Every row gives one point. Each copy is the shape, with its points in the same order, stretched, turned, moved and blurred by noise. Say if it was mirrored as well.

Shape, 7 rows:
-12; 12
-12; 41
39; -9
-1; -29
-15; 55
45; -25
-5; -20
Copy 1:
11; -1
3; 37
-26; -37
13; -55
0; 56
-27; -57
15; -44
Copy 1 is: mirrored
Copy 2 (7 x 2):
-21; -12
-9; -38
28; 31
-26; 26
-9; -52
29; 42
-27; 18
Copy 2 is: mirrored
Copy 3:
2; -21
48; -18
-6; 41
-37; -2
60; -30
-30; 55
-26; -6
Copy 3 is: mirrored

Shape, 9 rows:
7; -22; -22
6; -6; 18
-9; 4; 11
-19; 0; 18
-35; 10; 10
10; -7; 18
12; 17; 18
-11; -28; -38
12; -20; 13
Copy 1 (9 x 3):
-21; 12; 25
4; -26; 8
12; -14; -5
13; -16; -12
24; -3; -25
1; -28; 11
22; -29; 11
-22; 36; 13
-11; -25; 16
Copy 1 is: mirrored
Copy 2, 9 rows:
-11; -16; -43
-12; -19; 8
-4; 3; 13
-14; 12; 18
-6; 33; 21
-12; -21; 7
13; -19; 25
-16; 5; -60
-22; -28; -7
Copy 2 is: only turned
Copy 3 (9 x 3):
7; -23; -27
28; -3; 16
7; -2; 22
5; -11; 33
-18; -10; 38
31; -3; 12
22; 24; 18
-17; -40; -32
36; -14; 3
Copy 3 is: only turned

Shape, 12 rows:
-28; 12; -9; -6; 32; 46
13; -10; -24; 6; -10; 24
-14; 1; -3; 19; 24; 22
-22; 21; -4; -34; 32; -11
29; 6; 3; 6; -14; 32
19; -10; 33; 24; -35; 15
-33; 18; -9; -18; 4; -6
20; -33; -2; 14; -17; 27
-21; 18; 9; -12; 2; 21
-13; 4; -11; -16; 44; 1
-38; 0; 2; -34; 15; 11
37; -16; 40; 9; -13; 44
Copy 1, 12 rows:
20; -2; -10; 19; 40; 31
-8; -8; -16; -7; 3; 9
16; -3; -6; 24; 19; 12
-6; 0; 29; 8; 47; 1
15; -2; -11; -19; -6; 7
17; 2; 20; -17; -33; 21
-13; 5; 24; 8; 35; 12
1; -14; -6; -15; -17; 27
8; 8; 16; -5; 31; 29
8; -17; 3; 17; 41; 2
-8; -12; 35; 5; 38; 41
40; -9; -1; -30; -13; 33
Copy 1 is: only turned
Copy 2, 12 rows:
-40; 23; -32; 31; 42; -3
2; 20; -41; 9; -10; -1
-21; 8; -17; 33; 25; 4
-27; 26; 15; -6; 43; -21
3; 10; -44; -8; 1; 21
-3; -23; -24; 5; -24; 33
-34; 25; 16; 3; 11; -13
4; -6; -42; 6; -13; -4
-37; 14; -9; 9; 22; 2
-10; 24; -1; 9; 48; -27
-49; 21; 5; 11; 28; -29
0; -32; -60; -5; 8; 30
Copy 2 is: only turned
Copy 3:
-1; -11; -43; -16; -7; 29
13; 13; 10; 0; -19; 23
-1; -8; -20; -2; 8; 18
24; -22; -48; 9; -4; -25
33; 3; 24; -20; -1; 29
5; 20; 49; -28; 24; 12
8; 15; -37; 8; -4; -16
-6; 9; 33; -17; -15; 18
17; 12; -22; -16; 7; 6
11; -33; -43; 10; -9; -10
-4; 5; -44; -16; -15; -21
11; -9; 45; -50; 15; 27
Copy 3 is: only turned

Shape, 14 rows:
-15; -28; -17; -20; 28; -32; -35; -2; 6
-17; -4; -24; -10; 5; -12; -1; 7; 16
-12; 3; -30; 4; -8; -23; -23; -3; 38
-10; -1; 1; -21; 35; -2; -1; 20; 26
-28; -32; 23; -17; 28; -28; 29; 12; 11
-30; -33; 37; 6; 6; 25; 9; 8; -18
-32; 6; 19; -1; 18; -11; 17; 2; -9
-11; -11; 34; 30; 3; 38; 13; 41; -8
32; 23; 6; 4; -42; -15; -44; 1; 39
39; 39; 6; 5; -47; -7; 11; 40; -15
18; -18; 28; 20; 0; 33; 19; 16; -24
33; 24; 3; 47; -16; -18; -34; 14; 16
-29; -6; 25; -14; 34; 14; 7; 0; -15
41; 15; 2; 23; -20; 3; -2; -11; 13
Copy 1 (14 x 9):
8; -17; 7; 3; -46; -8; -29; -34; 10
6; 20; 10; -16; -36; -19; -14; -15; 7
14; 16; 5; -26; -32; -40; -40; -8; 14
-14; 23; -27; -2; -22; 19; -2; -19; 29
-28; -4; 3; -36; -14; 18; 4; -26; 16
-51; -18; 39; -14; 14; 34; 0; 21; 26
-23; 11; 12; -28; -8; 23; -7; 0; -15
-49; -13; 3; -28; 24; 25; 22; 47; 40
45; 11; -13; -31; 19; -19; -45; 21; 38
57; 14; -7; -46; 20; -7; 25; 43; 4
-24; -19; 5; -9; 41; 12; 35; 27; 25
20; -20; -35; -43; 29; -35; -21; 39; 14
-33; 8; 12; 6; -6; 44; -2; -5; 1
21; 7; -15; -24; 41; -32; -2; 18; 11
Copy 1 is: only turned
Copy 2:
18; -24; 21; 15; -10; -28; -15; 36; 9
9; -18; 1; 10; -9; 8; -8; 15; 3
-2; -10; 3; 15; -28; 6; -27; 8; 22
20; -42; -13; -2; 1; -9; -21; 2; -6
-6; -58; 4; 14; 16; -31; 3; 21; -16
32; 4; 1; 30; 29; -25; 29; -9; -27
-9; -15; -4; 0; 17; -21; -10; 6; -20
44; -4; -7; 17; 17; 1; 19; -45; -51
10; 18; 4; 16; -20; 4; -32; -29; 60
9; 11; 24; -43; 5; 20; 6; -48; 12
31; 15; 5; 10; 14; -12; 47; -35; -26
17; 16; 0; 0; -36; -5; -20; -43; 15
20; -9; -8; 9; 22; -27; 9; 7; -22
10; 17; -1; 0; -20; -6; 18; -36; 25
Copy 2 is: mirrored

Shape:
10; 29; -12; -8; 3; 13; 10; 8; 5; -9; 13
-17; 29; 7; 14; 18; 17; 33; 1; -17; -13; 10
-3; -8; -9; 24; -26; 9; 1; 13; 15; -1; 5
5; -18; -16; -22; -6; 9; 10; 4; 7; 0; 1
24; 1; 9; -24; -2; -27; -8; 17; 27; 15; -18
1; -2; 3; 7; -13; 19; 39; -28; 8; -4; 9
-1; -7; 17; -28; -20; 2; 2; -5; -23; -5; -8
-31; 13; -1; -19; -1; 25; -4; -15; 11; -11; -10
-23; -9; 12; -2; -14; -23; 0; 16; 19; 18; 10
10; 20; 23; 16; 15; -28; -4; 11; -24; -8; -12
22; -11; -14; 27; -10; -28; 34; 27; 8; -27; 15
-1; -2; -18; 10; -6; -20; 18; 2; -2; 2; -9
5; 29; -1; -9; -9; -10; 20; 27; -5; -10; -4
13; -14; -5; -7; -24; 2; 2; 17; -17; 6; -8
-19; 36; 5; -25; -22; 11; -5; -18; 16; 0; 22
-22; 2; 21; 23; -1; 21; -1; -22; 10; -11; -5
-21; 7; 7; 18; -3; -4; 0; 14; 27; -1; -23
Copy 1, 17 rows:
0; -3; 10; 14; 12; -21; -1; -24; 1; -10; -2
24; 4; 4; 9; 36; 7; -7; -22; -11; -27; 9
5; 25; -18; 5; -9; -1; -16; -4; 29; -4; -7
0; -10; -23; -13; -19; -18; -3; -8; 0; -7; 14
-23; -3; 9; -21; -17; -16; 40; 32; 16; -1; -16
4; 13; -12; -19; 22; -4; -23; -9; 15; -30; 42
-3; 17; -17; -30; -4; -30; -2; 25; -22; 1; 3
-2; -10; -26; 10; 27; -6; -18; 13; 4; 27; 14
4; -10; -13; -26; -5; -6; -6; 29; 20; -16; -28
5; 27; 33; -17; 10; 10; 33; 12; -14; -3; -28
-12; 22; 17; -6; -26; 24; 4; -27; -1; -56; -25
-8; 7; -9; -31; 9; 8; 8; -14; 3; -14; -9
-14; 13; 2; -3; 13; -16; 15; -5; -12; -25; -27
3; 26; -23; -22; -19; -29; 6; 0; -5; -4; -3
-11; -13; -3; -5; 35; -40; -30; 13; 14; 6; -9
14; 19; -6; 8; 22; 18; -19; 20; 22; 16; 23
-5; 12; -16; 9; 14; 23; 9; 24; 28; 8; -12
Copy 1 is: mirrored
Copy 2, 17 rows:
-6; -5; 5; 35; -17; -6; -14; -8; 8; 22; -9
3; -31; 7; 5; -42; -11; -8; -19; 25; 13; 14
-1; 26; 7; -6; -32; 19; 0; -6; -22; 17; -19
-9; 3; 12; -1; 12; -9; -7; 2; 3; 14; -25
30; 39; 16; 32; 24; 0; -9; 9; -5; 4; -23
-10; -2; -1; -15; -17; 27; -11; -31; 29; 12; -27
8; -15; -4; -5; 23; 3; -30; -12; -13; -6; 31
-8; 15; -35; -2; -9; -14; -14; -27; 2; 7; 1
42; 13; -4; -10; -9; -7; 12; 4; -25; 20; -28
27; -11; 13; 18; -18; 11; -9; 14; 4; -17; 42
11; -12; 24; 0; -43; 13; -20; 39; 21; 36; -32
10; -1; 9; -7; -14; 4; -11; 6; 1; -10; -31
21; -9; 10; 31; -17; -14; -40; -2; -8; 18; -1
1; -1; 28; 0; 11; 6; -17; -2; -29; -5; 6
12; 3; -50; 25; -7; 1; -18; -34; -15; 28; -13
-3; 22; -21; -17; -35; 24; 6; -25; 13; 2; 16
20; 43; -3; -2; -34; -1; -6; -10; -6; 5; -16
Copy 2 is: mirrored
Copy 3, 17 rows:
-23; -9; 12; 7; -9; 14; 2; 17; -2; -14; 4
-20; -8; -5; 2; -36; 14; -27; 24; -13; 12; -8
12; -3; 23; -10; 29; 9; -4; 29; -5; 11; -8
-11; -5; 5; 15; 21; -15; -4; 16; 8; -3; 20
0; -21; 0; 5; 35; -6; 18; -42; -2; -16; 2
-33; 1; 6; 0; 10; 8; -28; 32; -25; 12; 12
-6; -2; 2; 29; -4; -10; -37; -21; -3; 3; 20
-18; 1; 2; 2; -3; 13; -3; 13; 24; 20; 34
24; -22; -7; 19; 36; 6; 6; -9; 1; 34; -6
9; -1; -15; 3; -17; 8; -18; -36; -18; -17; -24
22; -8; 1; 1; 13; -2; -6; 31; -45; -25; -14
9; -8; -13; 0; 20; 4; -16; 11; -5; -16; -2
3; -27; 5; 9; -14; 10; -17; -3; -14; -17; -3
7; -9; 14; 14; 15; -14; -30; -1; 0; -10; -1
-23; -10; 12; 26; 4; 34; 4; 3; 8; 19; 23
-13; 15; 5; -16; 3; 16; -10; 12; -4; 32; 6
16; -12; 3; -25; 21; 14; 7; 2; 4; 18; -3
Copy 3 is: mirrored
Copy 4 (17 x 11):
4; 0; 6; -11; 4; 17; -1; -10; -31; -16; 20
39; 9; 1; -30; -1; 14; 20; 25; -53; -13; 17
-15; 20; -13; 24; -2; -12; 17; 16; -3; 15; 28
-15; -16; -30; 8; 14; -2; -18; -5; -11; -2; 14
-25; -41; -10; 21; -10; 24; -6; -23; 33; 15; -20
34; 16; -15; 34; 11; 4; -15; 16; -39; -13; 17
21; -19; -17; -9; 32; 3; -1; 11; 33; -17; 4
-10; 0; 24; -22; 23; 1; -31; 30; -6; -11; 7
-1; -21; 14; 10; -25; -6; 1; -1; 22; 18; 19
23; -4; -12; -26; -7; 14; 40; -1; 20; 3; -34
3; 17; -52; 34; -29; -18; 39; -14; -39; -22; -3
-6; 14; -36; 5; -18; 9; -1; -1; -8; -4; -7
3; -13; -9; -9; -15; 29; 23; -1; -8; -29; 15
-5; -6; -39; 3; 15; 9; 15; 2; 23; 6; 18
16; -2; 60; -13; 11; 7; -37; -1; 8; -26; 37
17; 17; 15; 3; 22; -13; -1; 42; -6; 15; -3
-23; 3; 5; 11; -18; 3; 11; 36; 4; 20; -3
Copy 4 is: only turned
